Each row of a before or after table is a point. One or more steps were done to the points. Then noise was added and the rows were shuffled. The steps act on columns, c1 being the first. Write out the steps. A step turns or swaps two columns, mirrors them in a line or flattens them onto one, adds a multiple of one to another, or multiplies or shifts one. Angles are multiples of 10 degrees, from the lower column toward the higher: turns from -170 to 170, lines from 10 to 170 but not 90. Use the fewest steps. Two steps may share a column if one is a turn and the other turns, adds or multiplies; they go together, in the order done. Otherwise the lowest column goes first.
In the rows, 128 means zero.

Before (14 x 3):
[[104 182 138]
 [122 152 109]
 [ 94 138 126]
 [134 133 128]
 [121 168 152]
 [118 117 127]
 [119 177  71]
 [118 126 124]
 [169 130 209]
 [139 149  99]
 [126 122 130]
 [125 178  83]
 [141 109  98]
 [170  91 102]]
After (14 x 3):
[[125 104  57]
 [159 102 169]
 [135  73  61]
 [150 172  31]
 [140 152  70]
 [147 184  97]
 [150 137  57]
 [121 124  91]
 [136 129  87]
 [108 157  86]
 [120 132  85]
 [147 164 110]
 [115 125  88]
 [158 167  43]]
Steps: turn c1 and c2 by -40 degrees; shift c3 by -40

Before (9 x 6):
[[ 64 103 127 116 123 114]
 [ 68 115 123  87 111 115]
 [129 115  92 111 180 147]
 [123 112 180 117 129 114]
 [127 125 173 115 122 166]
 [122 124 177 121 109 115]
 [133  99 156 153  92  96]
 [ 58 140 138 124 125 116]
 [121  97 126 138 186 162]]
After (9 x 6):
[[ 91 168 137  91 133 142]
 [181 130 133 168 129 105]
 [122 113  83  96 127  93]
 [109 138  89  88 122 138]
 [111 146  85 153  68 132]
 [129 149  83  89 123 132]
 [126 124 118 121  57 144]
 [123 157 116 135  64 128]
 [187 137 141 125 121  83]]
Steps: swap c1 and c5; turn c2 and c6 by 150 degrees; turn c3 and c4 by -120 degrees; multiply c3 by 1.3

Before (13 x 9):
[[139 146 125  99 166 148 185 127 135]
 [ 94 150 107  99  99 151 212 121 128]
 [142 150 139 230  98 119 173 117 124]
 [131 144  71  89 108 137 103 108 123]
 [123 107 133 119 165 127 104  95 136]
 [120 150 140 150 125 126 117 126 125]
 [135 145 103  79 122 162 127  95 139]
 [139 114 115  82 129 115 133  90 139]
 [ 82  57 107 116 103 138 138 131 131]
 [136 100  28 115  97 112 157 131  88]
 [107  83 132 102 118 109 115 130 127]
 [131  96 117 115  97 144 133 134 118]
 [133 136  77 115 104 129 124 131 155]]
After (13 x 9):
[[130 101 184 116 111 191 157 119  80]
 [126 149 123 150 114 124 115 136 141]
 [128 137 175 114 100 152 125 123 146]
 [160 145 167  79 114 109 127 138 106]
 [145 150  81 230  84 129 171 120 197]
 [118 151  99  99  87 119 213 161 111]
 [167 114 129  82 135 146 132 140 106]
 [148 142 199  89 100 149 103 134  96]
 [116  82 125 101 139 142 115 146 107]
 [102  58 145 116 136 129 139 166 123]
 [153 107 139 117 174 126 104 152 130]
 [136 147 101  97 158 110 185 119 114]
 [124  96 142 115 113 118 134 124 111]]
Steps: mirror c1 and c8 in the line at 150 degrees; add -0.5 times c2 to c5; turn c3 and c6 by -150 degrees; add -0.7 times c7 to c3; add 0.7 times c4 to c9

Before (13 x 12):
[[162 144 107 162 115 117 112 111 159 179 126 145]
 [151 116 166 111 133 153 122 118  95 129  65 153]
 [128  93 123 100 146 150 101 131 128  70  98 204]
 [105 119 179 123 130 146  99 156 125  79  82 161]
 [150 116 108 103 110 161 123 158 154 167 119 143]
 [171 144  97 133  84 101 170 151 153 172 146 184]
 [127  90 161 123 144 137 103 126  93 119 133 149]
 [135 120  97 138 161 134 170 141 156 115 123 164]
 [145 152  79 106 137  78 109 124 128 160 138 112]
 [154 192 135  94 127 101  98  68 133 150 183 101]
 [188 118 137 125 134 129 114 160 149 110 115 149]
 [114  67 152 111 127 121 117  86 124  91  81 111]
 [156 135  88 139 106 152 126 148 120 109 126 146]]
After (13 x 12):
[[138 123 120 158 161 115 136 154 150 121 107 137]
 [168 106 147 122 167 131 143 142 153  48 128  93]
 [139 154  94 134 189 102 191 102 111 106 114 120]
 [ 89 111  78  96 177 103  94 171  90  92 156 180]
 [154 142 125 101 141 158 140 125 203 105 110  98]
 [125 136 190 125 101 141 146 152 149  21 150  87]
 [161 123 141 123 102 139 146 160 108  60 158 113]
 [138  96 112 137 114 133 176 103 170  53 105 127]
 [164 119 158  96 102 150 188 172 166  11 112 107]
 [135 142 112 137 157 150 148 130 159  45  93 107]
 [115 106  91 103 150  77 106 145  51  99  92 124]
 [176 145 181 111  86 124 112 148 113  32 131 165]
 [151 117 200 111 134 154 152 142 134  66 131 136]]
Steps: turn c1 and c2 by 60 degrees; turn c2 and c5 by 110 degrees; turn c3 and c11 by 60 degrees; add 1.5 times c6 to c9; turn c7 and c12 by -70 degrees; turn c8 and c12 by -110 degrees; shift c10 by -60

Before (8 x 18):
[[148 102  65 163  87  57 115 145  83 105  86 122  96 125 147 103 125  84]
 [154 142 105  91 144  59  77  96 155 102 136 150 172 159 142 115 152 138]
 [152  87 118 104 134 129 154 142  77 115 147 121 124 123 144  95 115 123]
 [148 164 133  89 106 115 149 136  92 170 162 176 131 104  88 156 130 144]
 [108 143 132 173 138  98 119  88 113 150  86 160 116 144 151 171 151 101]
 [141  95 111 132 116  89 138 137 106 114 146 112 152 167  86 131 117 137]
 [ 74 101 132 158 152 102 106 136 129 186 103 126 148 164 154 165 112 140]
 [ 71 154 121  91  79 124 152 147 111 135 145 139  87 123 131 150 108  63]]
After (8 x 18):
[[138  95 151 116 127  74 138 108 106 125 140 111 152 112  86 130 132 136]
 [158 140 134 108 147  68  91 159 154 124  98 151 173  86 142 116  81 134]
 [147 104 184 189 135  98 128  86  80 126 130 122  94  62 146 101  94  86]
 [147 165 124  70 131 143 150 104  90 176 116 179 128 106  86 160 136 142]
 [107 144 115 170 159  99 128 155 114 159 153 157 117 109 153 168 107 100]
 [ 67 156 145  90 137 131 148  76 109 133 112 137  82 121 131 151 153  60]
 [154  89 142 117 113 133 152 130  79 114 107 122 125 124 144  90 143 125]
 [ 73 100 134 151 112  86 103 146 128 196 150 125 147 124 157 166 137 142]]
Steps: turn c3 and c17 by 150 degrees; turn c7 and c17 by 20 degrees; add 0.5 times c16 to c11; turn c4 and c11 by 60 degrees; turn c5 and c8 by 120 degrees; add -0.3 times c6 to c10; turn c6 and c14 by 60 degrees

Before (14 x 24):
[[165 150 100 169 156 191 125 143 183 124  93 126 136  75 108 136 118 152
  163 152 120 120 149 176]
 [ 90 155 128 142  97 142 157 134 157 122 127 135 122 125 144 114 113 119
  141 166 162 100 114 114]
 [105 126  90 116 149 188 135 145 107 168 123  65 148 150  90 111 113  94
  161 112  93 106 164 163]
 [137 191 141 119 105 132 137 151 128 105 152  94 156 138 156 131 104 107
  153 121 111  91 144 108]
 [ 97 151 120 143 162 123 111 106 161 140 127 140 121 152  75 120 114 151
  131 163 130 105 162  90]
 [126 128 101 187 136 124 155 118 150 161 154 100  79 100 121  93 184  87
  120 164 138 150 160 135]
 [130 199  98 154 166 128 137 180 152 135 160 142  96 146  80 115 133 152
  136 165 155 138 183 169]
 [101 189 156 155 121 106  85 117 100 116 139 124 142 108 159 135 140 167
  112 149 140 121 163 125]
 [ 93 127  96 166 175 118  99 127 110 169 140 133 110 143 155 163 169 170
  131  76 138 123 123 131]
 [ 92 133 116 102 137 112  86 139 157 108  96  76 112 101 104 138 188 146
  189 128 132 120  98  98]
 [ 81 116 140 106 175 193 135 117 130 115  99 115 147  91 138 123 176 115
  131 109 174 144 152 121]
 [155 110 152 114 116 157 118 122 174 149 119 130 156  97 136 135 168 124
  155 141 152 149 138 148]
 [130 141 123 101 166 186 118 106 115 170 150 123  91 133 100 108 144 114
  180  95 127 162 127 101]
 [155 136 103 142 119 157 165 126 121 184 116 104  83  94 151  99 160 120
  151  75 144  77 142 153]]
After (14 x 24):
[[101 190 156  94 122 129  70 116  99 109 141 124 143 109 158 122 102 166
  113 150 140 132 163 122]
 [165 150 101 137 156 203 136 143 183 121 101 126 136  75 108 164 119 153
  164 152 121  82 148 113]
 [ 92 128  96  93 175 145  47 127 109 193 156 133 109 142 156 153 133 170
  132  77 138 126 123 122]
 [138 191 141 138 106 125 166 151 129  92 151  94 156 138 157 125 120 107
  153 121 111 154 144  95]
 [106 126  89 175 150 167 152 145 108 192 114  64 148 150  90 125 124  94
  161 112  94  98 164 100]
 [ 97 152 119 114 162 134 128 105 161 147 124 140 120 152  75 123 107 151
  131 163 130 170 162 112]
 [155 136 103 136 119 159 127 127 121 218 103 104  82  94 150 116 176 120
  151  75 144 112 143  74]
 [ 91 156 128 126  97 149 175 133 156 118 120 135 122 126 144 120 142 119
  140 166 162 146 114 104]
 [130 199  99 109 167 145 131 180 152 140 149 142  97 146  80 103 138 151
  136 165 154  86 182 131]
 [130 140 122 186 167 155  98 106 116 195 136 123  90 133  99 115 132 113
  180  96 127 149 127 167]
 [ 92 133 116 137 137 100  10 139 157  95 106  77 112 102 104 171 135 147
  189 129 132 158  99 125]
 [155 109 151 156 116 141  68 122 174 162 124 131 156  97 137 148 146 124
  155 140 152 105 139 146]
 [ 82 116 140 186 175 163  77 117 130 108 100 115 147  90 137 139 164 114
  131 109 174 132 152 145]
 [125 128 100  80 136 163  88 118 149 181 134 101  78 100 121  82 185  87
  119 165 139 118 161 149]]
Steps: mirror c4 and c6 in the line at 70 degrees; turn c7 and c17 by 50 degrees; multiply c7 by 1.6; multiply c10 by 1.6; turn c11 and c16 by -30 degrees; add 0.3 times c19 to c16; turn c22 and c24 by 100 degrees
